Each row of a before or after table is a point. One or more steps were done to the points. Then noise was added and the rows were shuffled. The steps act on columns, c1 being the first. Name the steps. A step turns or swaps two columns, mirrors them in a line or flattens them onto one, adds a multiple of one to another, or multiplies or shifts one. Angles are multiples of 10 degrees, from the lower column toward the higher: turns from -170 to 170, lines from 10 to 170 but not 90. Use the fewest steps. Two steps may share a column if one is a turn and the other turns, adds or multiplies; they go together, in the order done. Otherwise the lowest column goes first.

Before (11 x 2):
[[ 2.0 -0.3]
 [-4.7  2.3]
 [-4.8  0.0]
 [-2.6  3.6]
 [-2.5 -0.4]
 [10.9 -2.5]
 [ 7.5  1.4]
 [-3.3 -3.8]
 [-3.6  6.6]
 [-2.3 -1.8]
 [-1.7  0.9]]
After (11 x 2):
[[-3.0 -2.1]
 [-6.8 -3.9]
 [ 2.0 -0.1]
 [ 8.3 -2.0]
 [-2.7  1.8]
 [-2.9 -0.7]
 [-4.7 -0.7]
 [-1.3  1.2]
 [ 9.4  0.9]
 [ 3.3  6.3]
 [ 1.0  3.3]]
Steps: add 1 times c2 to c1

Before (11 x 6):
[[ -4.6   1.6   1.4   2.6   1.9   0.6]
 [  0.1   2.2 -13.1   1.1  -7.3   1.0]
 [ -2.5   5.7   4.0  11.5  -0.2   1.3]
 [ -3.4   0.7   0.2   4.0   4.5  -3.6]
 [  3.5   4.2   3.1   0.2   6.4  -1.9]
 [ -2.6   3.0   5.4  10.7   6.1   3.3]
 [ -3.2   1.1  -1.3   4.2   4.7   2.5]
 [ -2.7   4.6   5.5   0.7   4.3   0.7]
 [  2.2  -1.9   0.6   0.6   4.0  -3.3]
 [ -4.2  -1.0   3.1  -0.1  -3.4   2.4]
 [ 10.3  -3.5   4.5   5.6  -4.2  -0.7]]
After:
[[  1.9  -0.9   5.1  -2.6   3.3  -6.7]
 [ -1.3   1.7   0.5  -0.3  -0.9  -3.7]
 [  2.6  -2.7   2.4  -3.5   3.2   0.9]
 [ -1.2   7.5   1.9  -3.3  -1.5 -14.3]
 [  0.1   0.2  -1.0   1.5   1.5  -6.2]
 [  1.1   5.9   3.2   0.8   1.2  -1.6]
 [  0.6   0.8  -0.5  -5.2   1.0  -3.5]
 [ -3.2  -2.7 -13.6   0.8  -3.2  -1.3]
 [ -3.8   0.6   3.6   2.6  -3.2  -0.4]
 [  2.4   4.6   3.9  -0.6   2.4 -14.0]
 [  5.0   5.0   1.4  -1.0   5.2   0.7]]
Steps: flatten c1 and c5 onto the line at 50 degrees; turn c2 and c3 by -20 degrees; turn c4 and c6 by -110 degrees; multiply c6 by 1.3

Before:
[[ 1.1 -4.3 -4.5  1.2 -2.3 -2.3  2.3  1.1 -2.8]
 [-0.5  2.1 -3.7 -0.4  4.8 -6.2  1.3  4.6  7.7]
 [ 2.4 -3.5  2.7  4.6 -6.7  0.4  1.1 -4.5 -4.2]
 [-6.0 -3.7 -0.2  2.3 -5.4 -2.8 -0.9  1.8 -0.1]
 [ 2.4 -2.3  1.4 -0.9 -6.1  4.5 -0.3 -2.4 -5.1]
 [-1.8 -5.3  0.1  0.4 -5.4 -4.7  0.9  2.4 -5.1]
 [ 6.1  6.1  4.6 -5.9 -2.6 -4.3  0.5  1.7  1.2]
 [-0.8 -1.3  3.6  0.9 -2.0  1.4  3.7 -0.8 -5.8]
 [ 2.0  7.5  0.5 -4.1 -5.6 -0.9  4.8  2.5  0.4]
 [-4.5 -3.0 -7.2  1.4  3.1 -7.5  2.5 -4.4  0.6]
 [-0.6 -3.6  0.2 -1.5 -4.3  3.4  0.1 -5.4 -2.9]
 [-1.7  0.3 -4.7  4.1  0.3 -5.6 -2.7  1.2 -0.7]
 [ 6.3  4.4  2.5 -3.7 -1.5  1.3 -1.0 -2.8 -7.6]]
After, 13 rows:
[[  4.5   3.2   0.4  -2.6  -4.2 -11.2  -3.5   2.3  -6.6]
 [ -5.2  -1.3  -6.7  -1.3  -2.7 -18.4  -3.9  -4.3  -1.3]
 [  7.1   1.6   1.7  -3.5   0.2  10.9   0.1  -2.6  -5.7]
 [ -0.5   1.6  -4.4   1.1  -1.3 -14.6   1.5   1.5  -0.2]
 [  3.2  -2.2   2.8  -6.6   5.0   2.8   6.5  -2.4  -5.7]
 [ -4.5  -2.3  -4.3  -3.4   1.1 -15.5  -2.4   5.0   7.4]
 [  1.9  -2.3   3.4  -2.4  -1.0   3.9  -0.4   0.0  -6.5]
 [  4.4  -4.9   4.5  -8.9   4.4 -10.4   3.7   1.5   2.8]
 [  2.9   2.4  -0.1  -1.0  -7.2  -6.5  -2.5   2.2  -0.4]
 [  6.1  -8.4   1.2  -7.1  -0.1  -2.6   2.3   1.8   0.6]
 [  3.8   2.0  -0.2  -3.9  -1.8   9.0  -1.8  -5.5  -4.6]
 [  2.1   1.0  -4.5  -2.1   0.4  -6.4  -3.5   0.5  -4.1]
 [  7.4   1.8   2.7   1.4   0.3   1.2  -2.3  -4.6  -5.4]]
Steps: turn c1 and c5 by 70 degrees; turn c2 and c7 by 130 degrees; turn c7 and c9 by 20 degrees; shift c4 by -3.0; multiply c6 by 2.5

Before:
[[-6.0 -2.0  4.2 -9.2 -0.1 -2.7 -3.6 -6.7 -7.4  2.3 -6.6 -6.0 -1.2  1.1]
 [ 5.3 -2.9 -6.8  3.1  1.3  1.1  7.7 -4.6 -1.0 -2.7 -4.5  5.9  1.6 -0.8]
 [-3.4 -5.5 -4.9  3.4 -7.7 -4.2  1.9 -8.5 -1.9 -1.7 -0.2  4.0  9.2 -8.1]
 [-7.2  1.5  3.9  1.8  3.8 -1.2  0.0  3.8  2.4 -5.4 -4.0  6.7 -2.9 -1.7]
 [-1.0 -5.8 -7.6 -2.0 -2.6 -4.1  2.3 -1.8  1.8  6.8 -5.1 -1.1 -2.9 -0.9]
 [ 4.9  1.4  1.2 -6.2 -2.0 -2.1  0.3  4.2 -1.9 -6.8  3.7  3.5 -2.5 -6.0]
 [-2.3 -1.1  0.6 -2.8 -2.2 -2.3 -3.5 -5.4  1.1 -4.3 -1.3 -2.7 -2.8 -4.1]
 [-3.8 -1.9  3.4  4.2  6.4 -1.9  4.9 -0.5  1.3  4.2  6.7  3.1  5.2  3.3]
 [ 1.3 -8.5 -4.0 -5.8  3.7 -3.6  6.5 -6.2 -1.0 -7.0 -3.3  0.2  9.0  0.1]
 [ 3.6 -2.0  2.6 -4.2 -6.1 -1.9  5.4  4.2  1.8 -3.0  5.5  3.5 -1.3  3.7]
 [ 3.3 -5.0  0.7  0.6  3.9 -2.5 -2.4  4.8 -0.3 -3.9  3.6 -5.7  9.3  5.7]
 [-3.2 -3.3  3.1 -5.2 -6.1  5.1  4.1 -5.3 -0.4  2.9  4.2  3.4  5.6 -7.2]
 [-1.8 -1.9  3.1  1.1  1.0 -6.0  6.1  4.7  3.0  1.9 -2.7 -5.2 -0.4  2.1]]
After:
[[-3.3 -5.0  0.6 -5.7  2.4  3.2 -2.2  4.5  0.0  0.5  3.5  4.9  9.1  5.7]
 [ 3.7 -5.8 -5.0  2.6 -1.7 -9.3  1.8 -0.7 -2.0 -6.9 -0.2 -0.5  9.2 -8.1]
 [ 1.6 -1.9  3.0 -5.1 -0.4  1.3  5.8  7.7  2.7  1.9 -2.4  2.2 -0.5  1.9]
 [ 3.9 -1.8  3.6  1.6  0.5 -1.4  4.9  1.3  1.2  7.7  6.7 -3.9  5.1  3.3]
 [-1.3 -8.5 -4.1  2.2  3.0 -7.0  6.6  0.1 -1.0 -1.4 -3.3 11.4  9.2 -0.1]
 [ 2.2 -1.1  0.6 -1.6  0.6 -5.8 -3.5 -0.6  1.2 -4.5 -1.6  4.2 -2.9 -4.0]
 [ 7.0  1.4  4.0  5.7  2.7  2.6  0.2  2.9  2.4 -0.6 -4.1 -5.1 -2.9 -1.6]
 [ 5.9 -1.8  4.1 -2.5 -0.6 -7.1 -3.6 -1.0 -7.3  1.6 -6.5 12.2 -1.3  1.1]
 [ 1.2 -5.8 -7.5 -0.4 -2.8 -3.6  2.4  2.9  1.8  2.5 -5.1  6.5 -3.0 -1.1]
 [-3.6 -2.0  2.7  4.8 -0.5  2.5  5.4  3.5  1.9 -6.8  5.4  4.2 -1.5  3.7]
 [ 3.2 -3.4  3.0  4.8 -2.4 -2.1  4.1 -7.1 -0.3 -2.8  4.3  6.2  5.6 -7.1]
 [-5.2 -2.6 -6.9  4.6  1.3 -3.7  7.3 -3.3 -1.1 -1.0 -4.6 -3.0  1.6 -0.9]
 [-5.0  1.3  1.1  5.4  1.6  2.6  0.5  3.8 -1.9 -5.8  3.8  3.6 -2.4 -6.2]]
Steps: multiply c1 by -1; turn c4 and c12 by -110 degrees; add -0.7 times c2 to c12; turn c5 and c10 by 50 degrees; multiply c5 by 0.4; turn c6 and c8 by -60 degrees

Before (12 x 24):
[[ -1.4   4.4  -5.8  -5.0  -6.4  -6.1   1.6  -0.5   4.0  -2.3   1.4  -0.9
    2.9  -2.5  -0.7  -4.5   2.4  -8.8  -3.0  -2.2  -1.3  -3.2   0.2  -1.3]
 [ -1.6   2.1   3.0  -0.4   2.6  -0.1  -2.3  -3.2   6.7   0.6   1.4  -8.5
    4.3   4.2  -5.9   1.8   0.9   6.3  -2.3   1.9   0.2  -5.6   1.3   0.3]
 [  0.5   3.0   5.3   6.1   1.0  -0.1   4.5  -2.0  -0.4  -3.9  -0.9  -7.9
    0.1  -5.1   2.7  -2.7   2.0   1.0  -3.0   4.3   3.9  -4.0   0.3   1.0]
 [ -4.5  -3.4   0.1   5.1   3.1   1.8  -0.6  -5.2   2.7   6.0   2.6   5.1
   -0.8  -1.9  -4.0   3.9   8.0  -1.8  -3.9   5.6  -2.1   1.9  -2.2   2.8]
 [ -3.0  -1.5   5.8   3.8   4.5  -1.9   1.1  -7.2   2.5  -2.7  -5.5  -5.5
   -4.6  -1.8  -2.2   0.7   2.6   2.2  -0.4   2.9   1.7  -5.4   3.5  -1.7]
 [  1.5   5.8  -5.3  -6.5  -1.0  -2.4   0.1  -0.9  -3.1  -4.0   0.5  -4.1
   -1.9  -4.9   7.5  -5.4   0.3  -3.9   4.2  -1.2  -3.2  -0.3   1.3   0.0]
 [ -4.1  -0.5   5.5   4.3   4.6   1.7  -0.6  -0.4   3.2  -2.5  -6.4  -5.3
    2.2  -2.5  -4.0  -0.6   0.3   0.5  -2.1   3.4   1.1  -2.5   3.4   5.6]
 [ -0.7   7.7 -10.6  -8.2  -6.8  -1.6   0.0   1.0   1.7  -0.3  -5.0  -2.4
    4.2  -5.0   4.3  -5.8   7.6  -2.5  -1.6  -2.8   0.3  -4.1  -1.8  -2.1]
 [ -0.2   1.9   8.3   3.3  -0.2  -1.2  -1.6  -4.8   1.3  -3.0  -3.8  -6.1
    4.1  -2.7  -3.8   1.2   2.4   4.7  -1.0   2.2   5.9   0.8   6.1  -0.2]
 [  4.2   7.6  -5.7  -2.3   0.7  -5.6   4.2   0.1   4.0   0.1  -1.9   3.6
    4.6  -3.2   5.2  -3.7   0.0  -5.8   2.7  -4.2  -2.6  -4.7  -0.2  -2.6]
 [ -2.3  -3.0  -5.4   7.6   0.4   3.8  -1.4  -3.5   5.0  -0.3   1.5   5.3
    0.3  -2.4 -10.0  -0.1   7.4  -1.0  -1.8   5.8  -5.8   2.5  -4.3  -2.1]
 [ -2.3  -0.2  -6.4   4.5   1.9  -1.6   1.7  -1.2   2.4   7.4  -0.6   0.5
   -4.4   1.8  -8.8  -0.7   8.7  -2.3  -0.8   7.6  -5.0   7.7  -3.9  -0.1]]
After (12 x 24):
[[ -1.6   2.0   3.5  -0.3   2.2   1.3  -2.2  -3.5   6.2   1.9   1.3  -8.1
    4.2   4.4  -5.8   1.9   2.0   6.6  -5.3   0.6   0.1  -5.5   1.2   0.4]
 [ -0.4   7.8 -13.7  -8.3  -6.8   1.4  -0.1  -2.1  -0.1  -2.3  -5.2  -2.6
    4.2  -5.5   4.3  -5.7  18.7  -2.4  -4.6  -1.6   0.6  -4.0  -1.7  -2.2]
 [ -4.5  -3.8   0.4   5.4   3.1   0.0  -0.5   1.3   6.2   8.3   2.3   5.1
   -0.7  -1.9  -4.0   3.7  20.0  -2.1  -6.8  -0.5  -2.1   1.6  -2.1   2.9]
 [  1.9   5.9  -7.2  -6.7  -0.9   2.6   0.2   2.1  -1.8  -3.4   0.5  -4.1
   -1.9  -4.9   7.1  -4.9   1.0  -4.0   1.5   2.1  -3.2  -0.3   1.8   0.3]
 [ -2.7  -0.3  -8.3   4.5   2.6   1.7   1.5  -1.7   1.9  10.8  -0.5   0.4
   -4.4   1.7  -9.0  -0.6  22.0  -2.0  -3.8  -0.8  -5.6   7.9  -4.0   0.3]
 [  0.0   1.8  10.7   3.2   0.1   3.3  -1.8   1.9   3.7   0.1  -3.5  -6.1
    4.2  -2.5  -3.7   1.4   6.3   4.6  -3.7   3.6   5.8   1.1   6.3   0.0]
 [ -1.9  -2.7  -6.8   7.8   0.4  -2.5  -1.4  -0.9   6.8   4.1   1.2   5.2
    0.4  -1.9 -10.0  -0.3  18.4  -1.3  -4.7   4.3  -5.9   2.6  -4.4  -2.0]
 [ -3.7  -0.5   7.0   4.4   4.6  -1.3  -0.6  -2.0   2.7   0.5  -6.4  -5.2
    2.3  -2.7  -3.8  -0.9   0.7   0.4  -5.0   4.2   0.8  -2.5   3.6   5.6]
 [ -1.3   4.4  -7.8  -4.9  -6.4   6.4   1.6  -3.9   1.4  -3.3   1.5  -0.8
    2.6  -2.7  -0.7  -4.4   6.1  -9.2  -6.2   0.1  -1.6  -3.5   0.3  -1.3]
 [  0.5   3.0   7.0   6.2   0.9   1.0   4.9   1.6   1.4   0.8  -1.1  -7.9
   -0.1  -5.0   2.8  -2.7   5.5   1.4  -6.1   5.7   3.8  -4.1   1.0   0.9]
 [ -3.3  -1.7   7.6   3.8   4.2   4.4   0.7   1.9   5.9   0.4  -5.6  -5.2
   -4.9  -1.7  -2.4   0.6   6.1   2.3  -3.6   3.7   1.7  -5.2   3.8  -2.0]
 [  4.2   7.6  -7.3  -2.1   0.7   5.7   4.2  -4.2   1.0  -2.9  -2.0   3.4
    4.7  -3.4   5.3  -3.7   0.0  -6.0   0.1  -2.7  -2.7  -4.5  -0.1  -2.6]]
Steps: multiply c3 by 1.3; turn c6 and c8 by 160 degrees; turn c8 and c9 by 50 degrees; turn c10 and c20 by -50 degrees; multiply c17 by 2.5; shift c19 by -3.0
